Each row is a point. Any point is a mix of the corners, with weights that add up to 1. It lies inside the corners' shape when no weight is negative. Is each point inside? If not, which corners have a negative weight?

Corners:
(1): [-10, -5]
(2): [-29, 13]
(3): [34, 86]
Points:
[26, 73] -> inside
[-5, 34] -> inside
[-24, -29] -> outside (3)
[-10, 1] -> inside
[-24, 18] -> inside
[26, 64] -> outside (2)

Corners:
(1): [26, -22, -34, 1]
(2): [-44, -6, 41, -80]
(3): [64, 15, -25, -12]
(4): [-72, 30, 20, -39]
(5): [56, -2, -4, 30]
Points:
[49, -5, -26, 25] -> outside (2)
[-22, 28, 9, -8] -> outside (1, 2)
[-37, 15, 10, -30] -> inside
[33, -8, -4, -17] -> outside (4)
[-14, 16, 14, -36] -> outside (1)
[-74, 19, 43, -95] -> outside (1, 5)
[-49, 9, 42, -54] -> outside (1, 3)

Corners:
(1): [55, 3, 6, -76, -7, -30, -14, -10]
(2): [5, 44, -74, 41, -1, 51, 68, -11]
(3): [26, -5, -1, 69, 47, -34, 23, -8]
(4): [11, 37, 10, -6, -26, -14, 19, -33]
(5): [-65, 38, 11, -7, -23, -33, -16, 48]
(6): [14, -16, 15, 23, -37, 23, -44, 0]
(7): [95, 19, 49, -52, 3, -14, -49, 80]
(8): [-34, 43, 20, -6, 16, -26, -26, -34]
(9): [-56, 5, 47, 22, 36, -30, 17, -1]
Points:
[1, 24, 10, -17, 2, -19, -5, -12] -> inside
[-25, 41, -38, 32, 22, 0, 91, -84] -> outside (5, 6, 7)
[-4, 15, 13, -5, -11, -5, -11, 0] -> outside (3)
[6, 25, 11, -5, -18, -13, 1, -9] -> inside
[12, 2, 11, 23, 0, -8, -12, 6] -> inside
[8, 13, 17, -25, -15, -8, -22, 3] -> outside (3)
[17, 27, -7, 45, 19, 14, 22, -19] -> outside (1, 5)
[-18, 21, -22, 7, -25, 20, 7, -15] -> outside (3, 7)
[14, 25, -12, 12, -1, -2, 22, -12] -> inside

Corners:
(1): [-23, 65, -68, 52, -57, 44, 50, -2, -33, -21, 62]
(2): [-32, 33, -25, 24, 37, -30, 0, -6, 7, -27, -44]
(3): [44, 35, 18, -62, 7, 21, 29, -69, 27, 20, -10]
(4): [-28, 7, 23, 22, -37, 1, -38, -11, -31, 9, -28]
(5): [-91, 6, 15, -6, -4, -39, 2, -11, 95, -18, 23]
(6): [50, -8, -34, -47, -9, 2, 56, 54, -53, 45, -13]
(7): [26, 47, -23, 19, 27, 4, -40, -24, -54, 19, 36]
(8): [30, -24, 43, -8, 23, -35, -4, -29, -8, -4, -16]
(9): [12, 22, 4, 30, 24, 28, 38, 16, 20, 9, -28]
(10): [-13, -33, 9, -36, 0, 26, -4, -45, 79, -13, 25]
(11): [15, -25, 4, 39, 14, 13, 14, -47, 36, 28, -15]
(12): [61, -7, 8, 25, -60, 3, -27, -5, -7, 4, -21]
Points:
[-19, 8, 2, -1, -9, -3, 0, -13, 17, 0, -2] -> inside
[24, 9, -1, 9, -17, 11, 7, -25, 8, 8, -6] -> inside
[12, 40, -28, -9, -4, 13, 13, 6, -7, 5, 15] -> outside (4, 8, 11)
[7, 3, 3, 14, 5, -6, -6, -12, -7, 2, -3] -> outside (3)

Corners:
(1): [-23, 10, 41, -43, 25, 10, -49, -4, 13, -21, 72, -11, 53, -1, 16, -3, 25, 19]
(2): [-42, 39, -50, -31, -4, -48, -9, 9, 31, 18, -29, -11, -23, 2, -12, -7, -2, 3]
(3): [10, -7, 37, -10, 45, 6, -52, -11, -37, -39, 30, 59, -8, 10, 69, -7, 27, 30]
(4): [-41, 2, 40, -10, -6, -32, -12, -42, -19, -41, 42, 19, 44, 32, -26, 0, 9, 5]
(5): [-34, -22, -63, -40, 46, -34, 16, 19, -19, 42, -5, 11, -27, -2, -38, 21, 11, -2]
(6): [-60, 14, 22, -46, -13, -29, 33, 28, 28, 21, -18, 29, 8, 2, -33, 16, -44, -22]
(7): [-14, 46, 82, -19, 33, 60, 12, -54, -44, -78, 25, 16, 52, 10, 58, 19, 94, 36]
(8): [-34, -17, -13, -18, 12, -55, 1, 5, 18, 49, -16, -3, 23, 32, 34, -35, 8, -11]
(9): [-39, -31, -24, 0, 34, 15, -46, 8, 23, 26, -42, -12, -32, 8, -46, -6, 49, 4]
(10): [-40, 22, 0, -11, 30, -68, 47, -6, 20, 43, -16, 27, 14, -27, -16, -28, -64, 45]
(11): [-5, -44, -72, -8, 6, -21, 31, 15, 51, 29, -35, 9, 0, -10, 3, -35, -41, 7]
(12): [-43, -19, 1, -44, -4, -61, 42, 11, 58, 24, 14, -17, -22, 0, -17, -12, -3, 48]
(13): [54, -55, -19, -25, 9, -16, -17, -9, -5, 23, -57, -27, -4, -50, 3, 11, 65, -18]
(14): [-60, -15, -30, -4, 13, -89, 14, 10, 71, 29, -6, 43, 10, -22, -17, 0, 15, -11]
(15): [-55, 12, 29, 16, -7, -12, 2, -29, 14, 28, 84, 35, -1, -3, 33, -11, -18, 27]
(16): [44, -27, 1, 25, 42, 11, -16, 68, -38, -47, -43, -64, -12, -51, 4, 2, 95, -11]
(17): [1, 37, 81, 21, 28, 32, -32, -27, -35, -50, 65, 40, 55, 51, 21, 88, 54, 61]
(18): [-12, 19, -9, -27, 48, -56, 24, -1, 53, 28, 1, -7, -27, 8, -20, -19, -18, -36]
(19): [-5, -33, 8, 3, 57, 10, -47, -11, -13, -53, -39, -67, 10, -7, 62, 44, 25, -7]
Points:
[-26, -6, 4, -20, 16, -28, 3, -1, 15, 6, 1, -2, 5, 5, 12, -5, 15, 15] -> inside
[-19, 3, 13, -12, 22, -11, -8, -6, 0, -5, 6, 10, 16, 3, 6, 11, 21, 9] -> outside (12)
[-13, 10, -4, -19, 42, -12, -1, -4, 0, -42, 10, -4, 19, 20, 32, 13, 37, 11] -> outside (6, 9, 10, 13, 15)
[-31, -5, 4, -16, 15, -21, -5, -1, 17, 13, 9, 5, 8, 3, 4, -6, 9, 9] -> inside
[-16, 4, 16, -12, 25, -2, -13, -8, -6, -9, 8, 1, 14, 1, 12, 6, 21, 9] -> outside (12, 14)
[-38, 6, 10, -19, 8, -25, 10, 2, 16, 13, 5, 17, 7, -1, -2, 1, -9, 5] -> inside
[-28, -6, -2, -8, 20, -25, 4, -4, 17, 6, -6, -4, 2, -2, 1, 7, 11, 4] -> outside (1, 3)
[-23, -8, -15, -13, 18, -32, -6, 5, 19, 13, -5, 4, -1, -1, -1, 1, 1, 7] -> outside (7)

Corners:
(1): [3, -31, -36, -11, 26, -25, -40, -8, 22, -27, -23, -49, 40, 0, 3, 23, -29, 19, -23, -5]
(2): [-3, 8, -52, -40, 22, 43, 20, -9, 10, -52, -20, 10, -9, 3, -46, 49, 37, -2, 27, -15]
(3): [46, -37, 22, 3, 2, -19, 24, 32, 19, 26, 1, -3, -43, -24, -10, 34, -35, 16, -56, 34]
(4): [-10, -29, -30, 60, 24, 51, 6, -59, 39, 20, 3, 10, 20, 9, -66, 26, 46, -19, 72, 15]
(5): [-1, 1, 32, -21, -24, 47, 28, -21, 8, 34, -6, -2, 16, -19, 21, 43, 17, 47, -47, 2]
(6): [22, -29, 63, 40, 20, 57, -20, -95, 12, 42, 40, -17, 37, -14, 31, -55, -41, -32, 37, -22]
(7): [45, -1, -24, -34, 17, 0, 4, 71, 7, 29, -12, -7, -15, -21, 36, -27, -31, 54, 29, 16]
(8): [-13, 35, -32, 24, 45, -28, 17, 41, 30, 53, -23, -11, 6, 34, -35, -43, 27, 31, -33, -11]
(9): [-10, 28, -20, 16, -25, -44, 2, 47, 3, 33, 22, 41, 1, 6, -29, 39, 7, -7, -12, 7]
(10): [38, -57, 83, 48, -47, 59, 3, -60, 24, -13, 21, -21, -37, -28, 46, 39, 6, -9, -21, -44]
(11): [-21, 29, 18, 30, 36, 46, 13, -43, 71, -12, -24, 31, 16, -33, -34, 6, 47, 46, 0, 28]
(12): [22, -20, 60, -19, -50, 20, -13, 3, -28, -41, -10, -10, -45, -13, 9, 30, -38, 4, 3, 0]
(13): [20, 14, -67, -35, 7, -44, -38, 34, 13, -1, -14, 53, -25, 57, 4, 17, 4, 41, 27, 76]
(14): [-23, 4, 17, -35, 8, -12, -12, -53, 50, 25, 13, -23, -38, -9, -23, 20, 34, -3, 2, -23]
(15): [-18, 19, 23, -54, 57, 18, -13, 85, 19, 62, -5, -67, -1, -2, -41, 21, 34, 38, -33, -34]
(16): [-39, -36, 34, 31, 18, 64, 19, -47, 31, -39, 12, -2, -10, -6, 7, -28, -43, -26, 11, 18]
(17): [38, -3, -20, 18, 18, 48, -32, 23, 64, 46, 4, -63, 20, -59, -13, -28, -18, 38, -49, 38]
(18): [34, 28, -50, -46, 26, -48, 22, 94, 30, -23, 40, -4, -20, 35, -22, -32, -30, 54, -38, 43]
(19): [-27, 16, -27, 30, 25, -10, 7, -21, -26, 17, 45, 28, 25, -23, -36, 16, 39, -23, -1, 42]
(20): [-4, -19, -6, -58, -30, 20, -32, 32, -30, -1, 25, -4, -12, -5, -44, -19, 15, -34, 52, 10]
(21): [39, -28, -19, 2, -50, -45, 21, 20, -28, -60, -25, 12, -1, 29, 7, 46, -24, -43, 59, 33]
Points:
[2, -3, 11, -3, -1, 25, 9, -10, 17, 11, 0, 0, 3, -9, -3, 17, 7, 21, -11, 10] -> inside
[9, -10, 1, -2, 9, 5, 9, -12, 12, -11, -6, 3, -11, 5, -5, 20, 0, 7, 8, 10] -> outside (9, 17, 20)
[7, -10, 5, -18, 14, 22, -14, -1, 20, 9, 4, -10, -10, -5, -6, 6, 1, 20, 0, 14] -> outside (8, 9, 21)
[9, -1, -16, 0, 0, -7, -7, 2, 12, 17, 5, 7, 4, -2, -20, 1, 4, 8, 12, 25] -> outside (2, 10, 15, 16)
